Every row gives one point. Each copy is the shape, with its points in the same order, turned, moved and blurred by noise. Some copies are also mirrored. Which?
In the rows, 100 means zero.

Shape (6 x 3):
[[112,172,147],
[131,76,62],
[105,83,99],
[64,129,95],
[101,66,65],
[134,79,120]]
Copy 1 (6 x 3):
[[139,195,124],
[135,78,98],
[115,105,115],
[86,152,78],
[104,75,87],
[134,108,142]]
Copy 1 is: only turned
Copy 2 (6 x 3):
[[149,117,172],
[112,52,67],
[90,71,104],
[92,138,115],
[79,66,66],
[115,42,116]]
Copy 2 is: only turned
Copy 3 (6 x 3):
[[127,100,186],
[136,100,55],
[107,129,84],
[74,90,130],
[97,106,56],
[136,139,93]]
Copy 3 is: mirrored

Shape (10 x 4):
[[75,96,119,101],
[106,111,76,92],
[66,102,122,46],
[119,65,71,123],
[82,106,70,143],
[115,115,133,144],
[116,10,74,64],
[116,94,52,87],
[9,97,93,106],
[95,114,72,124]]
Copy 1, 10 rows:
[[62,91,89,124],
[108,103,67,110],
[45,106,103,72],
[113,47,61,130],
[93,95,43,154],
[101,102,117,173],
[100,5,66,69],
[125,86,50,96],
[9,110,45,124],
[104,102,59,138]]
Copy 1 is: only turned
Copy 2:
[[81,83,95,99],
[119,114,77,76],
[63,91,112,49],
[153,77,81,102],
[117,95,46,120],
[107,114,109,146],
[164,31,115,42],
[145,104,68,62],
[43,54,48,89],
[118,106,59,106]]
Copy 2 is: only turned

Shape (11 x 6):
[[85,122,101,140,47,117],
[131,72,112,82,111,115],
[100,107,105,184,122,111],
[127,69,85,99,109,149],
[119,112,88,157,80,101],
[84,100,105,72,116,115],
[118,116,20,138,120,93],
[129,78,105,82,118,102],
[112,70,98,87,99,93],
[105,83,110,128,121,92],
[72,70,92,72,69,108]]
Copy 1 (11 x 6):
[[91,99,102,143,68,143],
[115,47,95,72,118,106],
[146,89,85,166,127,140],
[103,37,67,88,124,138],
[138,89,80,140,81,136],
[83,90,93,83,134,100],
[135,107,5,119,103,120],
[122,59,90,77,120,94],
[108,59,87,90,105,85],
[130,73,92,124,126,99],
[54,65,89,97,93,90]]
Copy 1 is: only turned
Copy 2:
[[99,152,120,136,56,120],
[104,76,127,78,96,118],
[107,137,93,154,135,116],
[119,66,108,95,86,151],
[129,130,107,144,84,110],
[88,110,93,64,93,123],
[152,108,34,125,88,94],
[107,77,115,76,110,103],
[97,78,106,81,84,101],
[98,101,112,109,121,95],
[61,91,100,80,48,118]]
Copy 2 is: only turned
Copy 3, 11 rows:
[[83,114,79,149,58,99],
[120,79,134,75,93,113],
[116,99,138,183,109,112],
[120,105,158,92,70,127],
[129,105,109,158,75,94],
[90,108,115,76,117,116],
[162,167,132,136,105,85],
[129,85,130,77,103,108],
[116,91,126,81,98,85],
[111,86,133,124,118,95],
[70,115,113,72,81,76]]
Copy 3 is: mirrored

Shape (12 x 8):
[[144,120,77,97,56,85,143,121],
[93,98,42,57,132,116,66,68],
[143,117,44,121,56,73,72,74],
[70,111,138,66,121,72,128,44],
[72,96,132,147,90,105,128,76],
[152,89,100,128,94,116,85,62],
[58,70,117,78,113,151,88,37],
[153,77,95,136,60,138,80,109],
[121,63,127,116,117,104,102,92],
[112,155,121,112,83,90,113,62],
[121,112,115,115,42,64,65,98],
[80,71,108,85,141,140,67,121]]
Copy 1:
[[154,103,61,136,38,102,121,102],
[135,73,69,115,144,44,83,76],
[132,101,70,147,37,66,55,50],
[93,91,149,84,112,76,129,95],
[62,74,109,147,86,127,127,93],
[120,103,92,140,89,134,93,37],
[115,47,130,132,166,96,102,88],
[141,74,64,166,77,150,64,70],
[103,78,92,101,104,144,96,77],
[96,137,121,145,78,90,113,82],
[113,88,116,133,40,110,48,88],
[108,63,69,110,155,116,78,113]]
Copy 1 is: mirrored
Copy 2, 12 rows:
[[170,121,95,86,65,74,166,114],
[99,93,69,41,150,68,91,135],
[173,108,34,78,93,32,112,97],
[66,105,132,49,91,89,112,65],
[107,103,89,123,84,124,106,70],
[169,69,80,82,101,95,88,88],
[74,49,83,57,105,127,75,108],
[195,76,59,104,72,101,83,127],
[139,60,124,102,102,93,100,97],
[136,143,99,53,78,97,103,60],
[154,118,79,101,47,44,84,93],
[104,76,115,94,128,108,74,161]]
Copy 2 is: only turned

Shape, 12 rows:
[[89,104,103,123,88,113,73,104,121],
[94,96,97,92,146,84,80,120,195],
[108,57,81,115,114,127,113,87,24],
[118,64,138,131,76,157,170,123,69],
[131,111,39,120,85,129,146,123,47],
[104,93,88,144,121,99,161,114,57],
[91,85,131,98,78,61,83,100,113],
[78,72,106,142,91,87,92,104,130],
[47,35,138,85,64,88,120,124,124],
[76,156,65,104,138,113,95,85,88],
[89,81,122,89,70,73,92,51,162],
[105,91,154,78,83,72,71,114,110]]
Copy 1 (12 x 9):
[[118,90,108,90,75,82,75,123,130],
[81,122,39,84,77,32,111,136,146],
[74,52,130,131,114,157,63,102,99],
[141,111,99,160,79,186,64,110,138],
[59,95,136,152,39,145,61,83,86],
[79,114,123,174,99,127,56,98,114],
[137,85,121,110,101,61,128,107,133],
[114,87,113,114,86,65,86,140,154],
[129,95,111,124,99,117,149,158,172],
[49,133,133,74,96,86,56,88,105],
[120,79,112,83,86,63,125,87,194],
[151,99,99,97,108,78,138,99,113]]
Copy 1 is: only turned
Copy 2:
[[67,93,118,140,112,110,109,100,107],
[18,101,59,79,154,102,120,64,123],
[131,80,72,137,55,97,53,133,83],
[154,73,75,159,72,117,115,140,154],
[164,120,70,141,87,78,101,129,58],
[148,59,58,156,108,75,98,105,96],
[68,62,127,104,87,85,116,71,121],
[66,64,101,145,98,126,107,64,112],
[64,61,80,137,36,115,125,58,159],
[76,131,95,139,130,40,66,100,89],
[71,108,129,80,93,109,94,34,149],
[56,59,136,91,81,84,128,103,128]]
Copy 2 is: mirrored
Copy 3, 12 rows:
[[80,116,107,82,108,93,92,111,117],
[67,111,58,121,177,59,64,119,128],
[119,92,174,144,79,119,111,64,93],
[143,142,170,119,50,37,85,88,86],
[91,122,132,157,38,79,148,62,125],
[95,98,165,140,88,47,141,81,96],
[113,78,84,76,116,82,95,109,79],
[106,93,118,86,126,75,98,127,124],
[147,86,104,106,105,69,73,171,69],
[11,102,121,128,101,99,114,86,100],
[94,49,73,71,109,71,46,113,111],
[117,104,69,71,121,89,84,96,56]]
Copy 3 is: mirrored
Copy 4 (12 x 9):
[[104,82,112,127,115,126,102,104,124],
[148,71,84,70,80,139,86,127,178],
[114,115,73,118,157,74,111,91,43],
[95,70,103,124,152,65,172,154,52],
[120,153,70,152,117,58,144,109,78],
[100,127,91,99,162,51,147,120,104],
[66,66,109,94,103,102,81,111,121],
[83,61,86,102,134,121,113,100,143],
[51,48,61,91,127,131,95,173,105],
[130,168,126,105,123,132,99,94,112],
[60,59,91,63,81,158,119,99,119],
[71,56,121,91,83,99,63,122,105]]
Copy 4 is: only turned
